Every row gives one point. The points of each table are mixes of a few directions, plus a little noise. Count the directions of each table, and those that both share. Where both have some left over, give the other angles between the two spaces (their principal angles), to ten degrees, smallest first.

First, 4 rows:
[[-12.4   6.4   8.2]
 [ 27.4  -8.8 -18.7]
 [-22.5  -3.4  14.0]
 [  6.9   6.7  -4.0]]
Second, 7 rows:
[[ 10.7  19.7  -4.0]
 [ -3.5  -7.7   1.2]
 [-23.8  -7.0  13.9]
 [ 24.0 -30.5 -19.4]
 [  4.1  17.2  -0.3]
 [  2.1   6.5  -0.4]
 [-13.7   1.8   8.9]]
Directions: first 2, second 2, shared 2

First, 8 rows:
[[-15.6 -15.1  -7.7  -4.8]
 [ 24.1  -8.2   4.8   7.9]
 [-21.3  -2.0  11.3  12.5]
 [ -9.5 -23.0 -14.0  -9.3]
 [ 12.2  16.2  -4.1 -10.1]
 [-12.6 -17.1   0.7   6.8]
 [ 24.9  30.9   9.7   1.3]
 [ -1.5  17.3   0.3  -4.9]]
Second, 6 rows:
[[ -2.7  -3.7   2.9   4.2]
 [  7.2  32.0   1.2  -9.1]
 [  3.3  33.0   7.1  -3.0]
 [ -8.9 -24.8   2.8  10.8]
 [  5.9  -5.0  -9.7  -9.5]
 [ -5.3 -31.8  -4.0   6.4]]
Directions: first 3, second 2, shared 2

First:
[[ 11.4   0.7 -15.1  16.5   8.9  -2.3]
 [  6.6   7.8  -9.8  -5.4  19.4   1.4]
 [ -9.7  24.8  -6.1  -3.2   8.4  -6.4]
 [-16.8   8.3  15.4  -7.2 -14.5  -3.5]
 [ -1.7 -18.1 -18.7   0.2   3.9  20.3]
 [  9.8 -22.6  34.6   0.3 -25.9  -7.7]]
Second:
[[  2.0 -13.0 -10.0 -21.6  12.2  17.1]
 [  9.4   1.6  16.4  41.0  -5.2 -17.9]
 [ -1.6   2.3  -2.8  33.1 -18.9  -9.9]
 [-13.0  -0.4   9.1  -8.4   0.3   6.3]
 [  2.5   5.6  -6.7 -16.1   3.1  -0.3]
 [  1.2   3.9  -5.8 -27.9   8.7   4.7]]
Directions: first 4, second 4, shared 3; angles 60

First:
[[  1.6  -4.6  13.9   9.9   0.4   8.1   1.0  -3.2]
 [ 13.5 -15.6  16.2  32.8   3.3  20.6   0.1  -3.6]
 [ -3.8 -14.7  17.8  18.5  -7.8  -7.9 -12.3   0.5]
 [  3.5  -4.2 -40.9  -6.6   4.9  -2.1   4.6  14.4]
 [-14.0  -3.4   8.6  -6.0  -2.9  -6.4  -1.7   3.4]
 [  7.6 -10.0 -25.2   7.5   7.2  11.1   7.7  11.1]
 [ 16.3  17.1 -18.7  -7.6   4.2   3.1   4.9  -7.8]
 [ -6.1  29.5   4.3 -33.7   7.2   4.2  12.8  -8.8]
 [-19.2   5.7  21.4 -14.7 -16.5 -30.8 -17.1  -3.9]]
Second:
[[ -8.8  -2.3  28.7   1.6  11.1  25.8  14.8  -1.4]
 [ 15.0 -18.3 -32.7  22.3  -2.4  -3.8  -6.8  11.7]
 [-23.9 -14.3  38.0   5.7 -11.3 -13.3 -12.3   2.4]
 [  4.3   3.4 -28.5  -7.6  -1.7 -11.1  -2.7   5.1]
 [-14.4  -2.8   1.7 -12.3  10.2  13.5  14.0   9.3]
 [ -0.3  -3.2 -13.6  -3.3  12.5  18.8  15.1   8.7]
 [ 12.5  25.3  -4.8 -13.1  -8.3 -17.7  -9.3 -17.0]
 [  5.1  -4.1 -17.2   5.1  -7.9 -16.5 -11.4   3.0]
 [  9.4  10.0  21.4   8.2 -12.7 -14.7 -15.9 -18.3]
 [  0.8   6.2   6.2  -5.0  10.3  19.3  13.5  -3.1]]
Directions: first 4, second 4, shared 4

First:
[[-17.3 -25.7 -22.9   3.6  19.3  26.3  -1.9  -7.1   8.4]
 [  4.6 -12.3  -5.8  -7.3   2.5  -8.9  10.4 -11.8  13.2]
 [-15.4 -18.7 -17.8   4.2  15.2  23.4  -3.9  -3.3   3.8]
 [ -2.7  26.4  15.3  10.6  -9.1   6.9 -15.9  20.0 -23.5]
 [-11.2 -16.7 -15.5   2.1  12.7  16.1  -1.3  -4.8   5.5]
 [ -7.0 -21.3 -16.3  -2.2  12.3   9.0   5.2 -11.1  12.7]
 [  8.7   7.3   8.4  -3.6  -7.5 -14.1   3.7  -0.6   0.5]
 [  0.9  17.9  11.2   5.5  -7.3   1.4  -8.4  12.0 -14.4]
 [ 19.4  22.3  21.8  -6.1 -19.0 -30.0   5.4   3.3  -4.3]
 [ 19.8  21.1  21.0  -6.6 -18.8 -30.4   6.2   2.7  -2.6]]
Second:
[[  0.4  10.0  -0.2  19.6  -2.5   4.1 -13.2  22.2  -6.2]
 [-15.8  -3.1  -0.6   4.8  -0.7  11.4   5.3  13.7  -0.4]
 [  8.4   6.8  16.0 -21.1   4.2 -23.1  18.0 -39.5  10.8]
 [  5.9  -3.6  -6.5   4.5 -24.3   3.4  -7.7  43.9 -13.7]
 [-10.8  -1.2  -4.3  -7.7  21.1  24.5 -13.5 -30.5 -11.4]
 [  9.3  -9.6  -6.8  -4.0   7.3 -10.3   4.5 -17.7  13.8]
 [  2.6   1.0   2.4   3.8  -5.1  -9.9   6.7   7.8   7.0]]
Directions: first 2, second 5, shared 2

First (8 x 11):
[[  0.7  -1.6   3.3   1.5   0.0   0.7   0.0  -0.6   1.1  -0.1   0.6]
 [  6.4 -19.3  27.8  18.7  10.4   8.9   2.4  -7.8  18.1 -11.4   7.1]
 [ -5.4  16.1 -23.7 -15.1  -8.4  -7.2  -2.1   6.2 -14.4  10.3  -7.1]
 [ 10.7 -31.7  48.1  30.7  17.2  14.7   3.3 -12.9  28.8 -20.1  13.0]
 [  3.7 -11.9  17.7  11.6   6.1   5.6   1.0  -4.5  10.7  -7.9   4.6]
 [ -3.9  12.8 -18.9 -11.6  -6.8  -5.9  -1.5   5.3 -11.6   8.2  -5.6]
 [ -5.0  15.3 -23.2 -14.9  -8.9  -7.2  -1.5   6.3 -13.9   9.6  -6.3]
 [ -7.9  19.6 -30.6 -19.5 -11.6 -10.1  -1.9   8.7 -18.6  12.6  -8.3]]
Second, 9 rows:
[[ -0.6   1.8  -2.7  -1.7  -1.0  -0.9  -0.2   0.7  -1.6   1.1  -0.7]
 [ -0.9   2.6  -4.0  -2.6  -1.4  -1.3  -0.3   1.1  -2.4   1.7  -1.1]
 [  8.5 -24.7  37.5  24.1  13.5  11.9   2.7 -10.1  22.5 -15.5  10.1]
 [ -2.3   6.8 -10.3  -6.7  -3.7  -3.3  -0.8   2.8  -6.2   4.3  -2.8]
 [ -4.5  13.2 -20.2 -13.0  -7.2  -6.4  -1.5   5.4 -12.1   8.3  -5.4]
 [  0.5  -1.5   2.3   1.4   0.8   0.7   0.2  -0.6   1.3  -0.9   0.6]
 [ -3.5  10.1 -15.4  -9.9  -5.5  -4.9  -1.2   4.1  -9.2   6.4  -4.1]
 [ -9.1  26.3 -40.1 -25.8 -14.4 -12.7  -2.9  10.8 -24.1  16.6 -10.8]
 [ 11.9 -34.8  53.0  34.1  19.0  16.7   3.9 -14.2  31.8 -21.9  14.2]]
Directions: first 1, second 1, shared 1
